Every row gives one point. Each copy is the shape, with its points in the same order, turned, moved and blurred by noise. Is it also mirrored, or only turned?

Shape (6 x 2):
[[ 0.76 -0.61]
 [ 1.01  0.84]
 [ 1.82  1.73]
 [ 1.08 -2.20]
 [ 0.10 -1.40]
 [-1.62  1.85]]
Copy 1 (6 x 2):
[[ 0.42  0.88]
 [ 0.90 -0.55]
 [ 1.41 -1.59]
 [ 1.24  2.28]
 [-0.07  1.78]
 [-2.18 -1.36]]
Copy 1 is: mirrored
Copy 2 (6 x 2):
[[ 0.70 -1.94]
 [ 1.29 -0.69]
 [ 2.26  0.00]
 [ 0.36 -3.40]
 [-0.19 -2.29]
 [-0.83  1.30]]
Copy 2 is: only turned

Shape, 6 rows:
[[-1.58  1.30  0.50]
 [-1.08 -0.32  0.99]
 [-0.26 -0.72 -1.26]
 [-1.61 -0.74 -1.66]
 [ 2.26  1.89  1.96]
 [ 2.46  2.04  0.36]]
Copy 1 (6 x 3):
[[ 0.44  0.15  1.90]
 [ 0.04 -1.63  1.62]
 [ 1.12 -0.95 -0.73]
 [ 2.32 -0.73 -0.28]
 [-3.37  0.80  0.12]
 [-2.05  1.57 -1.16]]
Copy 1 is: mirrored
Copy 2:
[[-1.56  0.88  1.01]
 [-0.95 -0.89  0.73]
 [-0.87 -0.17 -1.88]
 [-2.24 -0.05 -1.88]
 [ 2.91  0.29  1.68]
 [ 2.76  1.06  0.10]]
Copy 2 is: only turned
Copy 3, 6 rows:
[[-1.54  0.63  1.54]
 [-0.70 -0.81  0.67]
 [-0.73 -0.60 -0.99]
 [-2.30 -0.88 -0.95]
 [ 2.46  2.17  1.27]
 [ 1.80  2.78 -0.13]]
Copy 3 is: only turned

Shape (8 x 4):
[[-0.82 -1.54  2.26  3.42]
 [-0.02  0.18 -0.02 -1.87]
 [ 0.75 -0.97  1.85  1.64]
 [-1.21 -0.43 -1.74  1.84]
 [-1.59  2.15 -1.66 -1.87]
 [ 0.23  1.17  2.25  0.53]
 [-0.62 -0.63  1.53 -0.82]
 [-0.12  0.65 -0.79  0.22]]
Copy 1:
[[-0.75 -4.21  1.70 -1.81]
 [-0.23  1.33 -0.21  0.18]
 [ 0.61 -2.51  1.58 -0.38]
 [-0.40 -1.97 -2.22 -2.08]
 [-0.34  2.74 -1.78 -2.07]
 [ 0.57 -0.51  2.06 -1.46]
 [-1.13 -0.19  1.08 -0.15]
 [ 0.45 -0.20 -0.92 -1.39]]
Copy 1 is: mirrored
Copy 2, 8 rows:
[[-0.31  0.86  3.82  1.81]
 [ 0.59  0.80 -1.24 -1.69]
 [ 0.68  0.56  2.69 -0.04]
 [ 0.73 -0.35 -0.04  2.64]
 [-1.02 -1.08 -3.31 -0.32]
 [-0.98 -0.49  1.72 -1.36]
 [-0.54  1.86  0.62 -0.83]
 [ 0.67 -0.19 -0.34  0.23]]
Copy 2 is: mirrored

Shape (10 x 6):
[[-0.04 -1.14  0.93 -0.13 -0.45  1.41]
 [ 0.54  0.01 -2.37 -2.19 -0.82  0.39]
 [-3.03  0.75 -1.88 -1.54  2.71 -2.99]
 [ 0.89  0.38  0.26  0.11  1.25 -1.81]
 [ 0.57  0.40 -1.66  0.35 -1.60  0.08]
 [ 0.17  0.34 -1.21 -0.65 -1.46 -0.92]
 [-2.77 -2.09  2.43 -1.27 -0.16 -0.88]
 [ 0.10 -1.31 -0.39  0.22  0.10 -1.54]
 [ 0.14 -0.58  2.58 -1.00 -1.88  1.07]
 [-0.86  1.31  0.29 -1.04 -1.40  3.41]]
Copy 1 (10 x 6):
[[-0.78 -2.02  0.73  0.15 -1.29  0.96]
 [ 0.36  0.07 -2.10 -1.75 -1.55 -0.01]
 [-3.00  1.67 -0.21 -2.39  1.69 -3.28]
 [ 0.35  0.46  1.07  0.08  1.23 -0.87]
 [ 0.29 -0.11 -1.45  0.99 -1.56 -0.53]
 [ 0.18  0.53 -0.69  0.02 -1.81 -1.06]
 [-2.67 -1.73  3.17 -1.44 -1.65 -1.10]
 [ 0.12 -1.04  0.57 -0.06 -0.21 -1.93]
 [-0.40 -1.10  2.23  0.13 -2.79  1.57]
 [-2.13 -0.50 -0.97  0.23 -2.52  2.91]]
Copy 1 is: only turned
Copy 2 (10 x 6):
[[ 1.50  0.22  0.19  0.66 -0.41  2.52]
 [-0.50 -0.18  0.75 -2.47 -0.37  0.71]
 [-2.65  2.09 -4.18 -0.54 -0.69 -1.16]
 [ 0.83  1.37 -0.84  0.67  0.79 -1.37]
 [-0.53  0.14  1.78 -0.20 -0.13  0.24]
 [-0.51  0.33  1.02 -0.36 -1.15 -0.38]
 [ 1.57  0.49 -2.67  1.27 -3.09  1.64]
 [ 0.67 -0.29 -0.91  0.71 -0.56 -0.44]
 [ 2.65  1.04  1.05  0.53 -1.95  2.47]
 [-0.29  1.90  1.56 -0.70 -0.95  4.39]]
Copy 2 is: mirrored
